Each row is a point. Each table stands for the endless flat space through its points: a line for two points, a plane for three, and so on. Write the one point that lies in both, or say that there is none.
In the rows, 100 means zero.

First (2 x 4):
[91 100 112 132]
[76 110 142 117]
Second, 2 rows:
[61 118 130 108]
[103 94 130 138]
They share: [82 106 130 123]

First, 2 rows:
[63 82 127 115 132 114 97 103]
[87 66 99 91 128 82 117 103]
Second (3 x 8):
[85 82 116 87 123 102 108 97]
[91 78 116 91 116 94 100 92]
[63 82 106 85 150 114 136 118]
They share: [81 70 106 97 129 90 112 103]

First:
[84 107 86 109 92 144 124 117 45 122 68 115]
[95 81 71 116 69 106 113 134 55 127 103 88]
[86 115 110 80 42 120 75 138 90 98 111 136]
[83 71 99 88 73 100 102 111 79 127 100 113]
[77 117 121 72 59 134 87 120 89 105 89 150]
Second, 3 rows:
[76 98 100 87 84 115 82 135 61 118 84 137]
[102 98 110 81 55 112 115 112 85 136 63 107]
[92 98 96 87 56 127 118 107 73 118 84 113]
They share: no point

First:
[46 134 79 90 61 100 115 81 95 49 109 130 112 66 103 105 106 124]
[62 122 83 102 73 114 103 85 109 63 113 120 116 82 107 119 102 122]
Second:
[36 91 54 98 99 136 86 97 140 107 132 105 118 98 137 114 94 129]
[48 109 58 102 89 130 98 115 128 91 138 115 116 108 145 126 98 113]
[80 131 79 130 84 120 123 78 148 58 100 130 163 117 87 146 62 131]
[44 146 98 128 80 141 90 132 109 39 121 152 137 97 146 131 72 130]
[63 143 106 140 83 134 101 87 132 34 91 148 166 96 95 136 51 150]
They share: [70 116 85 108 79 121 97 87 116 70 115 115 118 90 109 126 100 121]

First (5 x 24):
[123 91 56 59 95 88 113 97 86 115 65 92 117 56 63 141 104 103 110 51 115 50 117 85]
[82 86 102 67 80 94 99 111 64 92 96 113 79 79 105 102 73 85 56 72 149 99 63 135]
[89 96 97 57 88 109 114 92 72 104 89 100 44 59 120 108 69 90 53 89 177 88 49 138]
[107 78 99 91 100 124 73 132 94 90 88 145 97 55 122 131 59 71 84 96 111 85 69 121]
[107 73 73 59 99 125 116 124 85 84 51 116 85 88 125 141 87 63 121 104 135 86 97 109]
Second (3 x 24):
[126 98 74 51 79 122 91 99 79 71 106 105 76 77 95 137 105 51 71 97 145 70 71 140]
[134 107 77 49 96 104 82 88 84 90 105 103 69 85 98 135 104 51 60 98 129 61 69 148]
[116 92 92 61 111 80 85 97 87 111 84 115 84 91 107 123 83 69 69 83 105 70 87 130]
They share: no point

First (3 x 24):
[68 104 77 86 74 107 101 78 111 105 89 63 130 124 90 121 100 73 96 101 85 114 68 93]
[69 112 80 88 74 111 97 84 114 108 89 70 131 124 89 127 107 68 90 108 88 120 72 97]
[73 81 75 87 78 95 117 72 99 107 86 55 124 117 100 107 90 86 108 88 80 101 59 92]
Second, 6 rows:
[81 87 91 88 96 86 114 49 121 102 100 57 139 93 95 148 103 71 99 121 73 144 95 105]
[60 134 73 107 90 126 110 103 101 118 79 68 132 147 107 127 88 73 73 99 104 113 65 127]
[92 95 84 101 108 107 145 53 111 76 98 62 146 90 109 121 125 89 86 93 80 148 72 123]
[65 118 104 82 84 81 74 83 121 117 94 79 109 123 97 153 110 59 75 120 99 111 95 92]
[89 82 120 54 70 73 95 59 131 92 89 91 97 82 109 138 138 79 98 99 89 109 72 77]
[77 132 105 86 86 99 95 100 111 91 88 100 97 125 114 119 144 80 56 83 115 96 64 100]
They share: no point

First:
[104 90 90 95 119 53 98 92 131 138 80 84 151 89 134 143 137 60 84 80 77 112 111 106]
[114 128 60 126 157 95 102 84 95 95 67 127 145 147 144 109 162 59 68 88 113 131 132 117]
[140 110 57 82 101 75 82 65 91 131 108 111 130 119 113 145 119 62 51 83 76 118 98 102]
[120 133 59 124 141 114 123 83 92 90 90 111 98 147 119 102 123 82 76 88 81 95 92 98]
[126 97 73 135 167 112 119 98 117 82 91 110 119 128 144 105 137 67 76 74 83 124 109 97]
Second, 6 rows:
[141 122 65 136 139 129 116 52 100 85 67 91 94 144 134 129 91 54 45 80 63 77 100 98]
[124 86 80 103 129 103 85 80 114 103 105 76 114 135 132 132 113 57 58 67 56 105 131 128]
[118 80 70 105 125 107 81 86 124 121 95 104 124 127 108 134 115 83 76 89 72 105 115 132]
[128 104 70 99 128 99 84 86 100 99 89 91 96 123 121 132 120 70 65 73 48 97 114 117]
[74 75 96 82 143 45 127 109 150 158 127 92 162 124 138 85 156 83 103 82 132 166 105 107]
[133 138 47 112 130 103 109 82 78 97 49 126 72 114 109 121 126 89 76 94 59 83 71 83]
They share: no point

First (2 x 24):
[123 84 105 79 132 69 113 124 118 83 106 104 72 89 108 91 64 131 93 95 89 75 96 78]
[99 75 108 64 123 90 125 142 136 92 82 86 72 83 96 103 82 107 111 92 98 60 105 93]
Second (4 x 24):
[102 90 110 68 145 72 141 137 137 67 116 115 60 75 91 109 57 128 108 83 117 71 87 88]
[130 100 112 60 118 59 112 118 121 77 88 99 95 65 84 80 97 107 95 108 97 58 121 92]
[106 63 105 79 141 83 104 127 111 89 116 99 65 103 128 115 56 128 92 89 83 86 91 79]
[117 68 105 77 129 79 96 122 108 94 102 92 77 99 123 101 71 121 89 98 76 79 103 80]
They share: [115 81 106 74 129 76 117 130 124 86 98 98 72 87 104 95 70 123 99 94 92 70 99 83]

First:
[114 49 100 113 120 99 96 137 88 146 118 85 110 107 72 135 112 119 49 82 132 59 92 95]
[115 54 102 113 127 100 100 130 93 146 123 91 112 106 74 134 114 115 51 89 137 61 92 90]
[98 56 110 95 101 83 83 138 104 131 101 85 84 126 73 112 86 99 68 51 106 75 74 106]
Second:
[108 55 111 119 110 89 85 109 104 114 122 118 61 136 74 92 99 95 82 97 125 76 70 84]
[123 58 114 131 83 122 82 109 140 87 137 121 103 100 101 95 90 119 73 88 143 31 34 81]
[114 47 101 105 122 81 97 115 88 102 112 116 55 146 72 94 91 79 88 103 119 76 84 80]
[115 60 100 74 131 86 105 119 110 112 113 109 92 131 84 111 82 70 81 71 120 74 87 86]
[91 70 132 147 95 93 69 104 121 139 130 113 62 123 70 89 113 120 72 95 129 83 50 91]
They share: [101 71 116 95 122 86 95 117 119 131 116 103 90 123 79 109 92 87 74 72 121 81 74 91]

First, 5 rows:
[91 69 114 90 145 102 129 108 70 146 84 72 47 100 125 88 135 122 101 104 76 147 97 73]
[86 87 102 110 132 118 109 86 84 113 75 103 59 108 132 71 139 101 96 111 83 150 108 103]
[83 81 114 108 131 100 117 100 80 122 84 98 55 102 137 80 137 108 111 118 72 151 111 95]
[106 68 158 90 138 65 151 143 78 149 123 83 46 64 98 110 97 110 148 111 56 93 112 60]
[89 93 103 112 115 129 103 79 103 94 70 122 81 121 103 59 134 83 99 110 97 115 124 119]
Second, 3 rows:
[113 85 141 97 110 111 133 75 74 98 81 131 87 119 99 74 122 74 97 124 102 92 111 104]
[112 87 135 85 121 129 138 69 68 116 73 145 77 118 86 66 131 66 113 119 83 109 100 105]
[90 95 102 100 138 138 113 90 98 125 77 129 55 96 88 61 131 79 132 99 61 132 110 109]
They share: [96 91 116 110 122 116 113 92 98 103 85 117 71 102 102 71 121 85 110 109 87 108 120 107]

First (6 x 24):
[64 54 121 114 102 74 115 56 89 75 65 91 125 106 88 98 87 133 42 126 118 53 111 122]
[85 96 125 117 143 89 64 120 57 113 141 112 92 147 67 128 94 62 91 64 105 118 46 165]
[55 53 146 146 115 119 88 79 105 92 99 120 98 136 80 86 140 103 46 98 154 88 63 90]
[60 41 134 147 113 124 81 72 108 91 112 130 108 142 78 97 147 113 59 98 169 83 52 81]
[94 72 105 132 140 108 59 96 75 101 159 121 107 152 68 140 123 89 116 68 138 103 23 134]
[60 63 136 129 111 88 113 64 98 77 66 86 105 109 90 83 106 119 36 116 119 65 101 114]
Second (2 x 24):
[72 69 122 128 112 88 102 84 71 81 104 99 103 121 73 103 106 96 70 98 121 91 61 122]
[70 79 128 142 126 100 104 74 81 75 90 107 109 111 77 119 118 110 72 112 121 79 77 138]
They share: no point

First (7 x 24):
[43 117 71 166 135 88 159 78 109 60 81 109 97 152 92 94 58 77 136 60 156 103 111 103]
[82 149 93 138 88 76 117 128 140 57 97 89 122 156 22 36 57 117 95 88 175 113 126 78]
[81 63 66 123 164 38 128 115 71 75 57 114 67 119 90 131 35 89 150 105 130 69 104 122]
[30 113 71 123 94 93 120 92 82 68 37 132 62 131 39 69 72 106 95 113 138 156 101 133]
[66 111 102 142 105 85 147 98 99 52 84 88 102 143 70 63 78 74 123 59 142 98 96 106]
[93 116 108 93 95 106 130 135 85 106 101 144 88 106 92 84 93 98 139 98 91 107 126 103]
[100 98 83 86 105 73 112 143 86 94 81 137 90 119 64 83 64 104 133 109 119 97 117 98]
Second:
[86 72 59 122 106 99 141 115 139 99 91 119 77 158 66 86 105 80 115 79 107 121 112 111]
[67 129 92 88 88 73 112 126 80 67 97 133 104 97 67 45 42 110 124 114 101 79 100 92]
[59 128 127 75 135 31 162 118 18 103 122 125 116 115 120 89 61 85 130 82 170 106 157 114]
[54 121 123 41 104 29 163 142 39 104 136 112 125 138 90 44 50 97 119 98 113 64 136 98]
[52 117 80 55 97 59 131 121 69 110 132 127 105 111 77 49 65 93 90 91 84 76 106 103]
[99 113 117 116 104 81 147 126 97 64 86 128 103 145 81 66 56 113 153 115 119 87 119 106]
[73 84 115 78 117 50 172 144 82 92 103 86 118 186 88 67 87 86 148 94 141 97 165 105]
They share: no point

First:
[76 96 96 94 116 94 85 122 90 100 91 87 79 85 111 125 94 65 115 98 82 116 131 115]
[104 98 97 108 130 62 69 128 97 106 76 92 42 89 104 122 104 80 114 110 51 101 148 112]
[45 76 104 72 151 91 100 134 67 75 121 74 93 99 122 131 102 63 123 63 99 118 125 132]
[87 92 116 102 116 76 95 120 109 108 78 111 82 64 86 143 112 86 130 104 86 101 137 110]
[92 79 105 88 118 69 99 122 86 111 105 99 80 72 119 130 129 97 118 114 79 92 138 109]
[71 87 140 91 135 59 106 130 102 85 77 107 95 64 70 156 118 86 159 80 98 96 134 124]
Second:
[64 93 109 100 107 84 104 120 86 82 102 90 95 95 117 126 111 62 123 103 88 117 144 123]
[85 93 103 79 116 81 86 126 80 103 90 81 83 74 111 126 102 77 129 100 82 102 123 114]
They share: [78 93 105 86 113 82 92 124 82 96 94 84 87 81 113 126 105 72 127 101 84 107 130 117]

First:
[132 93 135 72 110 109 107 64 113 64 59 52 106 63 126 135 80 149 87 107 121 75 97 81]
[102 118 115 67 100 74 132 99 128 99 84 92 146 78 106 125 110 119 112 112 136 70 77 121]
Second:
[127 114 125 47 104 73 134 77 118 76 74 87 124 73 114 121 105 119 108 90 133 59 74 88]
[92 89 130 87 89 98 109 97 118 101 64 67 144 53 109 156 90 134 88 130 133 99 84 123]
They share: no point

First:
[107 124 100 70 121 81 78 93 104 89 76 89 126 117 84 62 84 94 119 111 90 104 116 95]
[84 132 96 76 100 76 94 81 93 103 63 92 107 125 88 81 83 99 112 110 82 110 126 110]
[144 127 108 87 151 108 76 94 99 73 105 107 141 112 109 42 88 75 116 116 107 103 80 85]
[94 127 155 80 130 90 62 71 97 96 89 104 117 152 89 73 104 122 119 145 70 60 113 117]
[112 139 136 107 135 92 92 70 71 85 101 123 117 124 125 70 116 99 104 120 91 71 96 109]
Second, 6 rows:
[102 131 131 89 130 73 84 94 79 122 74 108 153 131 112 63 99 103 103 106 87 80 83 92]
[91 122 131 114 163 105 67 100 88 96 78 84 100 124 81 88 131 129 104 144 88 43 117 103]
[119 129 142 77 101 61 79 91 100 109 62 114 136 102 93 33 85 80 115 94 84 48 93 111]
[105 148 80 72 106 87 56 63 112 114 78 118 160 107 106 50 75 70 91 124 94 79 102 124]
[119 134 149 75 94 54 114 90 83 69 91 109 99 121 87 49 91 91 143 91 90 95 121 103]
[103 130 115 84 121 92 90 68 96 34 108 92 61 119 76 84 112 110 135 134 88 94 162 117]
They share: [103 130 122 85 125 81 82 81 89 89 85 103 120 123 99 69 102 103 113 117 86 82 113 104]

First, 5 rows:
[125 144 100 89 108 86 112 120 103 81 85 110 107 91 122 66 110 114 90 118 115 85 77 92]
[73 130 76 113 114 68 110 122 115 91 115 68 87 105 154 84 124 86 66 64 85 101 71 112]
[138 120 116 124 71 91 109 121 111 95 109 113 126 89 111 64 125 134 56 121 131 108 99 111]
[116 127 75 90 121 96 119 133 103 93 92 95 98 75 142 95 113 92 79 100 109 104 99 117]
[142 123 104 100 112 99 124 133 106 101 80 122 107 77 120 78 111 107 84 132 125 104 98 102]
Second (7 x 24):
[109 101 96 56 86 80 81 71 59 92 43 98 119 58 120 68 121 134 81 102 140 83 84 132]
[124 108 111 61 132 68 97 118 112 113 52 103 113 59 147 57 111 138 74 109 119 71 72 117]
[151 148 109 104 118 89 134 161 151 100 120 118 93 111 111 65 105 104 70 128 118 102 75 64]
[143 93 106 135 61 90 143 129 97 107 141 94 144 109 132 68 92 118 74 83 77 44 25 117]
[147 128 88 114 49 105 144 102 99 113 119 110 90 132 100 65 99 127 56 66 125 57 61 98]
[88 100 101 99 92 88 77 96 48 65 54 87 149 39 133 89 133 96 108 139 107 119 98 147]
[143 137 116 100 130 70 125 146 140 93 117 127 106 102 125 60 108 118 75 128 118 99 75 67]
They share: [126 130 103 104 104 88 116 125 108 93 91 110 107 89 123 71 115 111 79 117 117 98 86 100]

First (6 x 24):
[78 109 60 71 74 108 55 66 85 128 72 35 90 109 133 100 127 76 87 107 87 97 150 101]
[52 128 75 92 116 95 62 93 61 154 58 39 120 135 112 78 108 113 118 96 103 82 108 62]
[71 101 61 100 72 85 42 54 131 112 41 88 124 101 103 144 132 40 77 75 138 124 91 83]
[39 137 87 96 69 80 74 104 107 139 64 86 139 137 117 97 118 94 129 110 114 124 88 77]
[103 116 90 71 108 114 74 89 93 128 73 29 117 135 110 99 95 78 69 108 102 94 137 81]
[79 85 52 122 67 40 57 35 131 127 52 122 135 84 93 144 147 54 110 70 127 122 81 83]
Second (3 x 24):
[98 102 85 99 92 93 66 84 92 131 84 86 149 128 95 85 109 55 91 100 113 118 108 91]
[102 110 93 95 84 85 98 82 106 127 88 68 151 114 105 93 133 53 113 116 91 122 126 69]
[86 112 83 89 84 83 82 84 104 129 76 74 139 124 109 99 117 67 105 104 101 112 114 79]
They share: no point

First:
[58 148 131 100 77 94 95 76 84 66 83 141 95 147 118 124 86 78 78 81 128 84 122 110]
[100 115 130 116 85 99 113 133 103 96 89 102 118 121 119 108 84 97 98 92 118 77 85 125]
[118 104 127 136 61 86 111 148 108 94 99 81 127 139 94 84 114 98 86 69 136 48 98 158]
[97 123 139 108 103 112 124 133 110 92 94 102 112 97 138 138 69 111 125 97 115 100 81 101]
[105 118 126 128 65 77 120 135 100 80 101 74 125 149 98 110 104 85 79 57 156 49 113 152]
Second:
[90 126 127 114 77 94 104 121 91 89 94 98 113 130 129 136 71 90 84 84 130 79 101 121]
[99 129 139 93 101 73 122 136 97 89 79 107 131 145 129 115 92 69 105 102 127 64 95 106]
They share: no point

First (7 x 24):
[90 71 93 89 89 100 105 94 24 111 112 102 87 92 124 165 129 119 95 105 112 117 95 81]
[97 80 121 114 75 76 86 91 49 98 72 114 61 59 146 130 102 97 100 133 128 85 107 81]
[63 132 83 118 63 107 60 57 85 131 45 66 111 97 91 102 99 86 86 82 83 98 64 128]
[55 118 69 112 55 113 68 76 45 131 63 63 51 100 77 93 89 60 68 87 91 87 91 85]
[76 87 124 106 70 54 87 58 78 109 27 107 84 61 132 101 131 98 103 114 85 94 78 126]
[105 114 98 81 43 85 61 48 75 130 55 96 120 73 145 141 64 132 73 108 101 88 88 142]
[50 116 103 139 74 125 85 64 64 151 82 47 87 87 64 110 129 89 80 115 97 77 80 101]
Second:
[98 114 76 112 76 90 57 65 78 114 79 104 116 78 124 112 115 93 67 93 125 108 86 89]
[68 114 118 124 64 120 81 83 60 126 61 62 86 90 106 142 73 105 115 117 95 78 80 125]
They share: [83 114 97 118 70 105 69 74 69 120 70 83 101 84 115 127 94 99 91 105 110 93 83 107]

First, 4 rows:
[63 82 111 69 118 119 124 106 123 111 82 126 106 117 78 105 91 110 125 80 91 80 100 103]
[49 72 94 68 125 120 104 93 108 111 81 127 119 101 79 94 69 92 135 83 82 91 80 102]
[85 110 117 115 103 86 155 96 138 66 115 125 99 133 112 136 96 109 129 63 116 108 118 66]
[62 58 103 96 95 90 90 86 114 90 78 120 88 114 92 107 53 94 139 87 74 107 68 92]
Second:
[67 68 123 87 102 102 127 108 129 100 80 122 86 118 78 111 94 108 131 86 84 86 95 100]
[73 94 93 84 131 119 124 130 153 98 68 146 70 130 74 124 88 97 152 77 88 73 115 99]
[54 58 132 102 96 111 128 110 117 101 63 125 72 107 58 104 94 108 145 98 62 64 88 102]
[88 100 90 68 132 105 122 122 161 99 93 137 92 139 100 130 90 100 131 64 114 102 118 98]
They share: no point

First (2 x 24):
[74 90 110 69 113 129 80 73 100 82 91 119 127 86 109 133 127 112 130 80 103 103 111 118]
[70 83 105 66 109 136 77 66 104 78 94 112 127 89 105 138 131 107 135 78 105 105 105 118]
Second:
[65 106 84 75 119 132 85 69 95 64 114 110 120 95 92 116 102 135 112 73 90 106 125 138]
[71 100 87 81 119 129 84 73 91 62 110 102 119 89 95 108 94 130 118 70 96 99 127 144]
[59 116 86 64 117 134 88 63 102 73 115 132 123 104 92 137 123 141 102 84 80 120 116 121]
They share: no point

First (4 x 24):
[78 128 95 131 130 128 112 90 110 92 122 94 96 91 70 88 105 137 109 75 106 79 108 106]
[88 131 77 123 113 120 105 66 75 109 93 76 117 73 63 99 122 136 130 79 135 103 107 85]
[78 128 78 118 123 133 128 86 96 92 111 110 114 115 87 95 100 110 112 93 101 60 91 89]
[94 112 73 87 116 134 110 74 96 88 106 116 112 115 78 82 103 115 105 95 92 47 82 74]
Second (4 x 24):
[94 100 72 110 117 149 120 80 65 126 115 91 122 127 65 114 116 82 113 124 103 72 91 67]
[66 124 96 94 121 137 120 52 77 110 119 87 102 119 73 94 96 98 97 92 95 52 75 87]
[94 134 55 125 116 118 110 86 60 92 89 119 152 106 98 123 137 112 149 100 117 97 123 73]
[73 144 74 116 118 120 124 71 82 88 96 108 125 103 95 99 107 118 125 82 113 71 95 88]
They share: [80 131 71 118 117 130 128 78 82 99 100 103 123 109 86 101 106 108 121 95 113 70 91 82]

First:
[51 154 80 95 93 102 104 142 102 102 112 114 120 73 106 96 91 90 79 84 130 124 103 96]
[47 142 86 93 87 134 106 116 126 136 76 138 124 89 100 98 99 86 97 52 126 138 111 72]
[57 171 74 62 88 131 114 140 107 109 110 129 101 100 118 111 94 126 83 72 110 88 133 78]
[107 109 105 89 102 126 137 115 100 126 112 143 154 108 105 116 74 84 65 69 145 128 62 120]
[81 105 132 69 77 135 111 86 139 175 68 140 101 127 100 120 117 109 111 35 132 133 90 122]
[93 99 104 115 103 101 131 130 97 133 144 114 131 85 100 86 59 93 59 87 144 137 66 158]
Second:
[80 123 99 90 104 98 108 130 109 126 110 103 130 90 106 99 94 111 71 80 127 122 103 138]
[63 106 99 124 100 108 104 152 98 138 118 103 123 71 115 83 86 96 73 71 126 93 120 133]
[65 148 109 46 75 110 145 85 121 128 102 174 92 88 105 78 84 108 90 90 125 142 83 124]
[56 127 103 99 78 114 107 130 99 151 99 128 114 64 120 66 83 78 58 91 113 117 110 121]
[68 143 93 43 97 96 138 81 134 119 103 147 107 87 92 81 93 122 89 86 144 146 93 138]
They share: no point

First:
[108 143 116 115 94 84 82 89 131 91 95 81 130 92 87 114 141 81 128 66 77 134 147 66]
[78 134 109 162 64 107 44 81 133 45 107 117 150 39 103 133 100 71 85 112 87 128 84 107]
[50 120 76 115 100 106 52 58 129 84 133 99 137 65 109 114 123 71 108 111 72 109 107 125]
[40 104 73 109 93 90 62 54 127 75 139 94 133 71 131 110 108 85 107 99 72 110 112 135]
[130 121 142 134 69 81 72 112 139 63 83 106 145 72 107 137 115 105 114 47 90 150 115 72]
[73 107 119 124 108 90 47 90 151 74 100 112 172 68 110 169 119 100 76 76 113 128 94 135]
Second:
[87 140 101 94 81 89 77 50 159 66 121 75 157 46 111 129 96 75 127 103 92 156 123 110]
[65 114 65 101 55 54 44 99 116 107 138 112 140 85 113 118 96 88 153 114 43 131 102 108]
[102 128 96 123 81 51 53 60 187 57 83 81 113 71 93 140 99 70 101 96 98 141 123 111]
[66 117 85 81 58 74 56 84 122 87 151 103 166 74 116 120 89 94 155 115 57 133 108 116]
[75 114 79 121 77 64 57 91 123 96 114 102 118 90 111 113 117 86 126 86 58 123 117 98]
[90 126 99 127 97 103 89 92 151 90 78 109 120 49 68 139 92 99 82 95 69 139 120 115]
They share: [79 119 98 113 88 85 73 75 129 79 116 90 131 80 114 112 120 88 119 77 74 125 127 99]

First (2 x 24):
[135 97 111 125 124 120 98 80 73 127 110 72 120 84 115 97 75 133 102 69 111 127 119 71]
[110 72 86 100 84 100 58 85 108 97 125 87 95 59 150 112 80 118 77 99 76 107 149 101]
Second, 5 rows:
[107 69 68 138 128 95 84 106 103 107 146 104 134 63 101 101 25 102 74 52 96 156 138 68]
[124 91 114 107 93 118 78 71 78 122 108 63 97 82 146 110 101 145 104 90 104 104 119 92]
[115 72 85 130 106 93 100 80 101 122 136 80 118 56 108 94 45 125 89 52 98 121 125 82]
[151 117 63 102 152 116 94 72 114 85 99 90 137 51 76 109 51 101 51 101 91 138 158 62]
[115 77 91 127 122 110 70 108 87 107 130 100 122 80 127 103 57 107 84 73 93 147 141 73]
They share: [125 87 101 115 108 112 82 82 87 115 116 78 110 74 129 103 77 127 92 81 97 119 131 83]

First (6 x 24):
[110 102 129 89 56 94 105 135 68 104 103 125 90 119 109 132 97 72 137 58 133 89 38 68]
[118 63 114 120 88 57 135 113 89 104 129 112 71 73 101 88 67 122 147 78 97 95 111 89]
[99 98 129 104 65 87 116 130 88 112 124 122 82 104 118 118 71 102 139 80 128 98 64 65]
[103 81 125 85 83 85 80 122 90 90 84 116 76 114 102 126 78 83 143 72 109 86 53 67]
[75 86 123 117 55 85 118 89 104 136 141 88 74 93 149 97 54 121 119 113 113 58 96 77]
[111 79 148 100 91 68 84 103 81 56 107 151 123 135 73 77 140 55 109 49 117 76 57 62]
Second, 5 rows:
[79 70 124 70 59 76 127 110 101 93 121 100 86 95 107 78 119 89 141 98 58 72 33 30]
[93 72 109 96 83 90 114 84 119 90 140 110 92 97 128 70 97 102 128 71 100 64 59 75]
[119 77 145 132 79 74 97 105 71 99 113 96 126 97 119 69 72 120 82 57 150 94 100 114]
[95 82 124 122 75 68 141 92 99 103 161 154 92 121 101 90 101 65 141 72 134 72 111 94]
[106 73 135 105 76 81 98 107 85 90 110 91 109 88 122 75 86 119 103 71 111 85 68 79]
They share: no point

First (6 x 24):
[101 61 112 78 118 87 40 91 120 77 122 118 62 77 61 109 106 42 120 122 114 116 123 68]
[99 30 89 115 150 66 92 114 67 64 107 70 78 107 72 91 95 73 134 96 139 77 153 40]
[92 44 122 98 132 54 48 82 88 54 126 95 75 73 57 107 83 66 134 134 128 90 143 64]
[73 117 78 69 71 45 75 118 70 104 114 115 99 90 62 99 119 67 44 110 121 141 98 107]
[86 99 87 66 83 56 63 115 85 95 113 118 93 83 64 107 112 56 61 105 128 132 99 90]
[104 67 117 95 112 54 60 96 87 50 141 91 86 56 69 117 87 69 121 137 135 111 130 87]
Second:
[99 97 91 106 106 82 87 107 71 72 133 95 68 82 69 95 102 65 119 127 133 114 144 94]
[97 89 92 102 107 76 84 108 78 74 132 93 73 83 70 97 107 67 113 126 125 119 137 93]
They share: [95 81 93 98 108 70 81 109 85 76 131 91 78 84 71 99 112 69 107 125 117 124 130 92]

First, 3 rows:
[83 140 144 123 86 113 81 95 62 69 134 105 87 95 99 63 66 139 80 116 108 68 118 88]
[77 150 156 133 82 115 91 83 46 57 140 113 97 105 99 51 68 149 72 102 110 54 114 86]
[95 121 126 128 84 102 86 98 75 60 131 115 113 100 90 78 79 129 85 103 127 73 110 87]
Second, 6 rows:
[82 127 147 113 67 103 79 120 58 81 152 107 77 107 109 71 64 126 88 122 119 78 124 95]
[124 150 164 126 89 101 127 83 85 124 157 129 134 93 98 44 86 133 42 143 128 89 95 36]
[114 109 109 147 117 123 83 86 98 67 104 89 101 61 61 79 68 158 66 106 109 64 92 71]
[73 158 153 94 42 89 58 115 62 81 164 132 80 132 147 59 62 77 103 118 118 97 141 110]
[61 118 101 118 86 113 22 115 66 37 104 88 56 104 103 95 62 109 139 98 110 73 149 142]
[116 132 142 131 70 106 93 95 92 84 152 119 101 86 99 55 53 129 43 102 110 76 86 63]
They share: [91 127 130 118 88 108 76 104 77 74 129 103 89 90 96 76 69 129 87 121 113 79 118 89]

First:
[120 140 65 104 108 67 69 98 67 132 109 113 127 104 75 73 129 99 63 126 54 111 52 66]
[128 120 81 68 112 67 101 146 63 84 113 133 119 96 123 121 125 103 99 130 78 111 72 70]
[127 149 72 124 100 79 56 103 65 152 111 101 129 91 68 54 129 102 45 114 57 102 46 70]
[122 129 73 109 95 75 81 106 88 112 112 120 113 102 91 81 110 74 74 129 60 131 75 93]
Second (3 x 24):
[128 122 73 73 106 67 79 125 84 102 110 129 125 97 99 76 132 85 85 125 41 113 72 77]
[128 126 69 101 122 87 99 125 60 98 102 121 109 101 107 104 112 105 65 125 69 117 72 69]
[128 132 72 93 115 76 94 120 66 104 107 122 119 102 101 102 114 101 76 125 69 120 66 75]
They share: no point

First, 5 rows:
[124 97 124 89 113 86 133 131 98 86 116 104 101 128 120 86 111 98 104 78 117 58 98 109]
[132 90 134 103 118 89 154 142 92 84 127 101 101 124 133 92 122 116 109 81 106 67 104 127]
[105 130 102 79 74 83 84 93 108 80 81 122 91 116 106 81 104 67 88 94 104 47 73 55]
[127 130 94 135 66 63 120 103 116 80 85 104 71 116 152 95 148 117 74 92 68 47 87 79]
[99 111 110 61 57 84 125 100 108 106 114 139 121 118 81 89 87 73 97 97 93 60 91 87]
Second (7 x 24):
[133 113 185 77 65 76 153 91 97 70 53 82 111 108 95 96 127 108 85 100 92 94 92 83]
[100 100 155 86 112 84 97 91 137 100 69 124 116 123 131 69 65 118 82 80 90 72 119 58]
[143 125 125 104 62 110 131 119 55 38 121 122 91 62 98 118 143 106 145 148 54 95 89 94]
[163 128 159 53 37 109 140 126 42 28 90 97 78 77 68 91 128 75 104 109 70 97 100 100]
[113 120 67 105 113 127 60 126 78 54 160 179 78 67 142 87 78 105 150 125 36 63 116 70]
[131 126 116 132 80 92 145 95 67 48 115 119 84 86 124 124 173 112 135 149 69 72 47 87]
[77 88 130 84 44 76 152 148 92 93 117 129 154 119 131 94 109 60 148 140 72 87 83 125]
They share: no point

First, 6 rows:
[154 84 52 90 93 64 83 103 89 138 78 132 106 164 86 64 98 89 126 97 161 175 103 105]
[135 45 123 138 67 59 79 30 166 96 132 127 132 126 112 118 98 99 73 101 109 105 99 70]
[106 92 64 100 93 96 51 113 105 106 158 76 114 102 124 140 136 163 98 149 109 115 149 107]
[148 70 50 96 35 56 71 51 97 118 104 100 120 110 102 132 104 103 116 87 77 117 119 63]
[161 61 77 103 69 57 87 67 116 120 74 143 112 149 87 82 85 74 105 77 137 149 94 79]
[118 102 22 78 59 78 59 103 67 126 122 74 112 106 114 138 136 147 140 125 89 121 147 91]
Second, 4 rows:
[112 74 89 65 74 51 46 86 81 126 114 123 130 127 97 116 117 113 138 131 150 126 130 55]
[115 70 83 83 78 67 58 83 99 120 113 116 122 128 108 119 113 115 125 123 136 118 130 73]
[130 110 74 98 29 63 103 119 108 75 75 123 91 115 76 110 120 116 99 86 87 141 82 52]
[134 87 57 78 67 64 53 95 85 118 107 126 126 103 97 115 139 138 125 118 133 125 136 79]
They share: [124 77 71 98 71 78 73 89 111 108 105 114 112 121 109 119 117 122 111 110 117 117 124 85]
